Each row is a point. The last column is the point's height on a tilted bowl or saddle (a function of degree 2), plus a little noise. Count its main directions that bend up, bend down and stay straight.

Points:
[[-36 -48  42  45]
 [-46  52   1  23]
 [ -2 -16   1  10]
 [ -1 -56   7  35]
 [-59  16  42  37]
 [-47 -29  44  39]
 [ 12  30 -49  30]
 [  8  -8  56  13]
 [-14  52   3  22]
 [-16 -29 -17  16]
 [ 42  13 -45  46]
 [-47 -42 -17  28]
 [ -7 -51 -91  75]
 [-15  43   0  15]
 [-24 -53  89  66]
 [ 34 -19 -73  69]
 [-46  72 -26  29]]
Directions: 2 up, 0 down, 1 straight

Points (15 x 4):
[[ 22  -8  70  18]
 [ 42  47  68  40]
 [ 37  -5   4  -6]
 [-34  -3  26 -46]
 [  2  22  18 -11]
 [-28  54  20  -1]
 [ -7 -57  23  11]
 [-74 -24  19 -95]
 [ 26  -1 -60 -12]
 [-13  35 -64  30]
 [ 50 -24 -66 -25]
 [-43  85  35  25]
 [-32  30  43 -39]
 [ 49  -3 -32 -29]
 [-64   1 -40   4]]
Directions: 2 up, 1 down, 0 straight

Points:
[[-15 -27 -31  33   3]
 [ 11 -64  36  54  32]
 [  3  12 -37  47  15]
 [ 22   4  11 -35   5]
 [-21 -49  31  11   2]
 [ 37 -14  -1 -42  16]
 [ 27   7 -14  39   8]
 [-49  41   4  -3  -2]
 [-25  31 -34 -79  37]
 [-14   0 -18  22  -9]
 [ 37 -44   9  10  11]
 [  1  84  17  71  66]
 [-63  91   0  28  50]
 [  6 -39  -8  40   5]
 [-76  41   4  18  11]
 [-29  49 -30  53  30]
 [-45 -42 -57  56  44]
 [-54 -16  21 -42   2]
 [-27 -40 -38 -23   5]
 [ -7 -15 -18 -86  34]
 [-86 -36 -69  77  95]
 [ 34  29  91  12  44]
 [ 17  36   0  18   6]
 [-36  79  19   3  26]]
Directions: 4 up, 0 down, 0 straight

Points:
[[ 35 -20 -11 -55 -27]
 [-31  12 -20   1 -27]
 [ 64 -79 -32 -19 -81]
 [  7  10  21 -95 -70]
 [-10 -26  -3  -2 -16]
 [  0 -95 -14 -17 -67]
 [ 15  30 -16  -7 -19]
 [-31 -30  26 -65 -54]
 [ 10 -12  40  -6 -11]
 [-10 -37  20  35 -26]
 [-54  21  -3  57 -53]
 [ 10  22 -12 -15 -15]
 [ 10 -14   8  11  -9]
 [  5  34  -1  10 -14]
 [ -7  21 -19  32 -27]
 [-15  48 -48 -52 -61]
 [ -3 -64  40  -7 -47]
 [-23  42   8   8 -23]
 [  5 -32 -25  -6 -22]
 [ 12  -1  34  28  -2]
 [-12  22  24 -45 -33]]
Directions: 0 up, 3 down, 1 straight

Points (45 x 7):
[[-40 -38  25  29  29  -4 -27]
 [-30 -29  10 -32 -28 -41 -61]
 [ -4 -12  55   4  19   7 -35]
 [  9  15   3  -7 -25 -52 -26]
 [  1 -19   8  46 -18  -9 -32]
 [-21  -6   3 -24  13  12 -19]
 [ -9  24 -14 -15  -5  27 -21]
 [ 14   6  31 -10  -5   6 -11]
 [ 37  -4  11   9   9  28 -28]
 [ 26  17   7 -16  39   4 -19]
 [-10 -36  -7  64  -9 -69 -89]
 [-40  -5  -5  -9 -10 -24 -33]
 [ -2 -18 -21  21  33  -2  -6]
 [ 27 -17 -12  23  -2  16 -23]
 [ 46 -19 -55 -16 -30  23 -67]
 [-58  11   5 -41   5 -15 -60]
 [-64 -38  20  27  28  -1 -27]
 [ -8 -12  25 -27 -11 -23 -25]
 [ 33  50 -24  33 -34 -68 -79]
 [  2  12  57  -4 -27  -5 -22]
 [-14  29  24 -35   0  41 -40]
 [-42  33 -47   4  33   9 -24]
 [ -5  12  40  48  40 -15 -49]
 [-44  30  14  15 -42  30 -54]
 [ 18 -33 -25  31 -27  -6 -36]
 [ -7  31  25  40  -8 -20 -38]
 [ 32  -9  15 -31  42  18 -36]
 [ 16 -10   5 -26 -23 -17 -18]
 [-49 -21 -34  20  57  25  21]
 [  1 -48  -2  -7  30 -18 -35]
 [-37  15 -18  35  -5 -26 -31]
 [ 10  15 -38  37 -46 -36 -63]
 [ -3 -18 -10   1  -2  15 -10]
 [ 43  47  16 -21 -16  12  -7]
 [ 11 -10   8   4  -1 -20 -15]
 [ 38  10  44 -45 -39  -2   2]
 [ 11   2 -34   4  30  18 -14]
 [-46 -19 -20 -33  20 -27 -48]
 [ 26 -26  62  39 -35  31 -80]
 [-33  -3  33  45  11 -31 -49]
 [  4  35   6  -7 -95  29 -78]
 [  4  22  11 -27   4  25 -19]
 [ 16 -31   3   0 -11   1 -23]
 [  4   9 -14  -1  22 -33 -21]
 [ -2  14 -10  45  30  18 -14]]
Directions: 1 up, 5 down, 0 straight

Points (45 x 7):
[[-63 -15  -7   9  69  15 -25]
 [-95  61 -23 -26 -32 -58 -37]
 [ -9 -33 -60 -14  29  -4  64]
 [ 57  36 -35  -9 -34 -45   4]
 [ 20 -59  -5  -5  -1 -23  24]
 [-10  11  18 -40 -51 -12  80]
 [ -6 -20 -40 -10  20 -35   9]
 [-17  11 -23  28   7   0   4]
 [-12  13  39 -21  26  31  11]
 [ 32 -65 -13 -32  35 -21  38]
 [-52 -30 -56 -31   7 -33  -1]
 [ 40  18  14  40  74  14 -73]
 [-14 -83 -22 -27  40 -17  32]
 [-12  18  26  -3  80  53 -22]
 [-12 -58  22   5 -33  53 -55]
 [-20  54  49  10 -17  -8  52]
 [ 17  20  57 -87  49  16  67]
 [-12 -37 -71  50  33 -14  61]
 [-51   2  33  20   2  89 -64]
 [-35  34  43 -12  -4 -14  41]
 [  6  -5 -24 -51 -30 -26  61]
 [ -6  -3 -40 -46   3 -16  39]
 [ 19 -19 -44  48  11 -16  -5]
 [ 29  22 -33  -9  -9  10  32]
 [ -7  10  17 -36  32  -5  23]
 [  3 -29 -32 -10  -1 -39  19]
 [ 45  38 -42  37  15  11 -24]
 [ 28  -2   9 -17 -21 -36  59]
 [ 34 -17 -24 -51 -58 -14  61]
 [-33 -30 -15 -13 -23 -53  12]
 [ -9 -12 -56 -56 -31  38  40]
 [-10  26 -64  -6  25   9  36]
 [ 17  29  25  -1   7 -53  29]
 [  4   1   1  38  43  17 -12]
 [ 50 -26  36  40  44 -23 -92]
 [ 27  -2  -1   0 -21 -14  27]
 [-10  39  -3   9 -13 -25  17]
 [ 87  14   9 -18  -9 -13  40]
 [-11  -9  15   8 -14 -27  17]
 [-14  77 -28  -5  16   5   7]
 [-51  51  12  15  19  22  -9]
 [-47  20  16  -7  11 -31  -7]
 [  3 -30 -29  -8 -40 -13  19]
 [ 64  44 -32  11  -4  19  -7]
 [ 39   3 -33   6  12  -3  16]]
Directions: 1 up, 3 down, 2 straight

Points, 67 rows:
[[ 61 -64  18 -32  18  41 -27  15   5]
 [ 18  25 -29  70  12  45  69   8  14]
 [ 36 -19  47 -30 -23 -53 -45   7 -13]
 [-40  18 -31 -16   7 -49  16  12  25]
 [-17  -9  31   7  18  -4 -64  80   7]
 [ 57  17  -4  33  14  -1 -16 -39   9]
 [  2 -26 -34   5  39  15 -35  -8  -9]
 [-31 -16  35 -17   1   7 -15   7   3]
 [-69  -3 -10  45   6 -51 -40  77   5]
 [-92  13  38 -32  20 -27 -42   1  41]
 [ 21  14 -62  13  34 -24 -55 -17 -29]
 [-25  46 -23   7 -54 -26 -25  39  22]
 [ 55   6   3 -50   3   3  26  12  -6]
 [ 50   3  -4  33  73  32  62 -26  26]
 [ 32  59 -18 -30   1  23 -41  25  23]
 [ 25  46 -87 -64  75  17  74  -5  52]
 [ -7  -5  21 -15  -5  62   5  16   3]
 [  8 -25  -3 -45 -10 -26  -9 -46 -20]
 [-30  -4  -6  24  37  50 -30  81  27]
 [-17  -9   8 -11  63  18 -38 -11  13]
 [ 12  -5  15 -43 -42 -29  -8  62  -7]
 [ 38 -42 -18  11  12 -44 -29 -16 -25]
 [  4  46 -12 -61  42  62  23  33  33]
 [ 16 -36  32  80  30  20  23  15  38]
 [  6  16 -16   4   6   4  27 -39  10]
 [ 30  15 -15   8 -42  56 -13 -18   6]
 [  9 -27 -51 -23 -45  87  25 -35  -4]
 [  1 -16  39 -38   9  66 -47  61  23]
 [-56 -28  -8  33   3  22 -12 -28  23]
 [-14 -34  45  78   3 -15  20  22  23]
 [  0 -61 -92 -22  25 -19 -15  25 -23]
 [ 27 -73 -18  15   3  48 -12  24   3]
 [-19  38 -40  27  31   5  -5 -10  20]
 [  2   6 -61  -7 -61  -9  14 -31   5]
 [-16 -74   0 -35   1  37  18   1   3]
 [ 43 -81 -16  47  14 -72   5 -16   6]
 [-11 -35  77  95  36 -22  59 -27  95]
 [ 39 -77 -51 -47 -14 -13  13 -10 -20]
 [ 10  -4 -56 -62 -25 -10  31   5  19]
 [-16   5  34 -14   8 -49 -77 -27 -14]
 [  6 -21  18  14 -52  -9  70 -12   5]
 [  4 -28  15 -16  -3  13  -7  21 -10]
 [-33  66   2  36 -43  36 -12  30  35]
 [ -9 -39  30   2 -20 -31  -8  -6 -10]
 [-18 -62  70   6 -32 -83 -32 -54  -8]
 [ -2 -27  17   5  27 -22  23 -16   5]
 [-92  51  50  23  35  41  16  11  80]
 [ 37  -1  56 -83  58  -9  46  34   1]
 [ 32 -32 -17  18  35   9  33 -44   6]
 [-78 -40 -15  -3 -25 -34 -16   5   4]
 [-20  32  -8 -18 -47 -88 -26  23  21]
 [  4  32  21  -3   5  64  27 -13  14]
 [ -6   9  29 -42  48  36  -3  22  15]
 [  8 -12 -44  -5   3 -36 -46  12 -26]
 [  5  11  56 -53 -23   8  23  19  -7]
 [-41   0   3  10  81   8   8  47  33]
 [ 35  38  91   4 -14 -35  42  12  -8]
 [-23  34 -52 -38  -3  19 -42  29  33]
 [ 41  21  -7   8   6 -12 -26 -23  -4]
 [-23   2 -67 -25  38  29  42 -71  22]
 [-41  37 -14  32  53  68  11 -11  62]
 [-43  12 -20  26  32  24 -50  22  30]
 [-13   0  44 -24 -20   5  14  40 -13]
 [ -2  28  26   1  47 -15 -27 -76  10]
 [-55  27  39  15   1 -11  -1  -9  32]
 [-66 -40  -1   6 -14 -22 -44 -30 -10]
 [-17  66 -42 -24 -10  -8  49 -10  57]]
Directions: 4 up, 1 down, 3 straight

Points:
[[ 25 -19   1 -36  42  -1  82 -19  88]
 [ 12 -26  -6   8 -56 -20  -1   2  -4]
 [-23  23  13 -41   6  11 -15  11   5]
 [ 11  26 -19   4   4  15 -38  14  -9]
 [ 57 -65  20 -19 -13 -57 -29  26  95]
 [ 52  36  11  15 -19  36 -26  13  15]
 [  2  64  -7  10  -5 -36 -17   7 -20]
 [ 36  -9  -1   0 -28  30  -8 -36 -20]
 [-22 -28 -20 -18   4  21  43 -29  10]
 [ 20  -3  11  12  -8 -33 -14  29  16]
 [ 10 -22   3 -32  48  23  53  34  63]
 [  4 -25 -15 -13  18  18  16  17   9]
 [  8  12   5  18  16  34  36 -23   9]
 [ 62  11   8   6  -1   1  12 -12  -5]
 [ 35 -18  25 -22  58  37 -18 -10  89]
 [  1 -18 -15 -69 -40  46  21   3 -55]
 [ 51  28 -22  37 -19  16  -1 -21 -27]
 [ -9  33  12   4   5 -23  15  51  -2]
 [ 41 -23  46 -10  13 -29  60 -23  13]
 [ 27 -37  15  -3 -16 -34  50  17  -3]
 [ 39  14 -29  14  -4  57 -15  27   8]
 [ 18  27  23   7 -52  29  27   8  17]
 [-12  19 -12  15 -54 -18   6  12  27]
 [-27   6 -41 -17 -46   7  32   7  32]
 [  3  10  30 -15  68  24  54 -23  72]
 [ 14  18 -31   1 -17 -37 -29 -47   1]
 [ 30  -6   4  -3 -59   0 -22   5 -15]
 [-26 -40  20   4 -30  37  10 -14 -15]
 [  1  27  12  14 -13   2  20  54   9]
 [ 27  35  31  15 -60  33  -3   2  31]
 [-44 -32 -28  -8 -14 -36  10 -28  28]
 [ 23  95  27  49  18 -19 -63  -4 -86]
 [ 18 -31 -30  -1  31 -14  55  30  47]
 [ -3 -24   2  12 -49  57  16   1 -18]
 [-14   3  -7 -38   5   4 -18 -19   0]
 [ 44   9  42  -8   0  -2  22  -8  22]
 [  2  -3 -12 -20  31 -34 -35 -66   7]
 [  9   6  23 -34 -32   0 -23 -17   2]
 [-33 -10  -9  11 -28   7   6   8   6]
 [-45 -34  22  11   5   9 -15   3   7]
 [ 48   7  14   4 -20   5  -1 -40 -25]
 [  5  15   4  33  23  52 -89   6  11]
 [ 25   6  63 -32   4 -37  -3   5  65]
 [-39  46  27  11  35 -45 -10 -30 -77]
 [ -7 -59 -34 -28  34  22   2  14  20]
 [  9 -11  36 -14  13  33   6   2  28]
 [ 30  26  20  10  45   3 -33  64  14]
 [-36 -13  11 -12   3 -13  -7 -15  -6]
 [  6   1  19  26 -53   4  28 -21 -19]
 [-21  -4  -2  18  12  -8 -15 -26 -10]
 [ 18  -2   1 -39   2 -44 -16  33  38]
 [-26 -38  15 -38 -33  33 -18  21 -75]
 [ 25 -19 -67  33   2  10  14 -18  49]
 [ 22 -19 -18  -7  37  47  22  35  35]
 [ 42  42  14 -13   9  21 -26  -4  24]
 [ 65 -42  10  14 -32  -7   1   9  -3]
 [-18  27 -16  -8  24  48 -12  11  -9]
 [  1   4  14  40  -1 -43  -9  -2 -12]
 [-21 -36   4  -3  22   3  42  20   5]
 [-43   0  26 -19   2 -56 -31  -4  18]
 [-20  33  34  29  -2  28 -20 -46  10]
 [  8 -31   9  22   6  -3  -8   5  23]
 [ -6  13 -16  12  37 -95  19 -40 -62]
 [ 36   4   7 -35  33   0 -24  19  43]
 [ 17  31 -20  -6  20  -6   0 -13  -4]
 [ 33   2  11  27  16  20   2 -13   7]
 [  3  27 -36 -15   6  59 -54  36 -36]
 [  4  16 -16  -3  -5  39  43  23  19]
 [ 11  22 -22  12  -6  38  17  17   9]
 [ -8   1  14  33  -4   7  22  38   6]
 [-21  10 -20  12 -16  -8 -33  15   7]
 [ 21 -45 -25  11 -37  24  25  32 -21]]
Directions: 4 up, 2 down, 2 straight

Points, 67 rows:
[[-44   4   3  17  20 -32  -3  -8   0]
 [ -9  20 -24 -28   4  22  60  -7 -33]
 [ -9 -26  84  -4 -26  -1  26 -10  44]
 [-23   7 -64  44   5  18 -22 -38 -29]
 [ 33  -6 -24  25   4 -18  16 -21 -16]
 [  7  12  -2 -72 -12   0  -2  16 -11]
 [  3 -44 -31 -34 -20 -31  22  40 -22]
 [ 48  17 -13 -10 -30  61   2 -30  20]
 [-12  -2   0  -7  18  42  10 -32 -24]
 [ 74  40  29  28  -3  -9  53 -77   3]
 [-53  -5 -53   4   3 -21 -26  54  -1]
 [ 26 -48  16 -55  -8  -9  64 -29 -30]
 [-30 -14  -6   9 -13 -22  -3 -82  16]
 [-12   9  40 -56 -55 -35   0 -31  28]
 [ 29 -21  26  24  12  20  38  -8  -5]
 [ 10 -37 -16 -26  38  53   1  15 -41]
 [-14 -35  31  -3   3  -9   2 -29   3]
 [-68   1 -14  23  17  25   6 -33 -36]
 [ 25  -5 -16   6  28 -31  21  -7 -27]
 [-57  -5 -14   7  39   2  46  40  -6]
 [ -7 -29 -29  -3 -18  -9 -10  49 -12]
 [-39  -1  48 -33 -13  15 -22  42  23]
 [ -1 -79  51   6   1   3   7  25  30]
 [-37  10   4  31 -56   0  -9  54  19]
 [ 32   6  13  13 -15  14  12 -16  -2]
 [ 15  -5  49  13   0  33 -41 -18  56]
 [ 48   3 -61 -13 -10  13  75  -7 -15]
 [ 18  13 -28  28   2  19  -4 -73  16]
 [ 18  10  44  20  69 -24 -24  21  18]
 [ 16 -31  -9 -16  42 -29  -5 -32 -15]
 [ 22  16  25 -52  -5  -6  -1  17 -11]
 [ 13 -20   8 -73  27  31  14  59  -5]
 [-50  29  47  11  33  -4 -33 -26  33]
 [ 19  34 -48  15  22 -12  42 -40  -3]
 [-55  23 -23  -8  44  53  34   8 -37]
 [ 82  -4  49 -19  38  11 -80  26  95]
 [ 40  -6  30  27  54 -14 -58  25  44]
 [ -7 -13  32  33  57  -2 -76 -15  44]
 [ 38  12  32  18  -1  93  20 -17  44]
 [ -2 -55 -32  89  17  -7   3  16  19]
 [  8 -59  48 -29  20  36  -8 -36  25]
 [-20  42   6 -30 -30  43  -6   1 -20]
 [  9  24  -2 -43 -10 -36 -16  85  20]
 [-14 -35  59 -20 -66  66  -4  35  38]
 [  4  41 -24 -34  -7 -18  15  26 -27]
 [ 37  12  20   3  53  22 -53   8  23]
 [-39  11  15 -13 -55 -51  17  15  -2]
 [ 54 -26 -32 -18  -4 -50  66  14 -49]
 [ -9 -12  23 -58  -6 -18 -63  10  46]
 [ -9 -15 -76  -4  25 -61  20  21  15]
 [-44  -4  -8 -14  47  95 -19  -2 -75]
 [-61 -54  33 -33  -5 -23  13  28   8]
 [ 51   0 -33   5  31   8  24 -24 -15]
 [-32  24   8 -20 -13 -10  -8 -16  -9]
 [ 24 -40  30 -27  42 -28 -32  14  22]
 [-23 -15  17  39  44  16   4   1   1]
 [ 16  -1 -22   6  64  14  25   7 -17]
 [ 28  21 -27 -24  -3 -10  19  13 -28]
 [ 16   5  -1  33 -40  26  18  23   0]
 [ -3  69  35   2 -64 -13  -9  31   5]
 [ 42  34 -44  14 -37 -61  14  -6 -11]
 [ 30 -63  -8   5 -12  58  43  42 -27]
 [-46  25 -28 -38  41  13  23 -19 -20]
 [ 30   2  26 -19 -58   0  24   0  -8]
 [  4 -35  14  25  27  13  12 -14  -9]
 [-20   7   1 -25  14 -36 -17  -3  -4]
 [-17  36  24   8  40 -17  18   1 -13]]
Directions: 5 up, 1 down, 2 straight
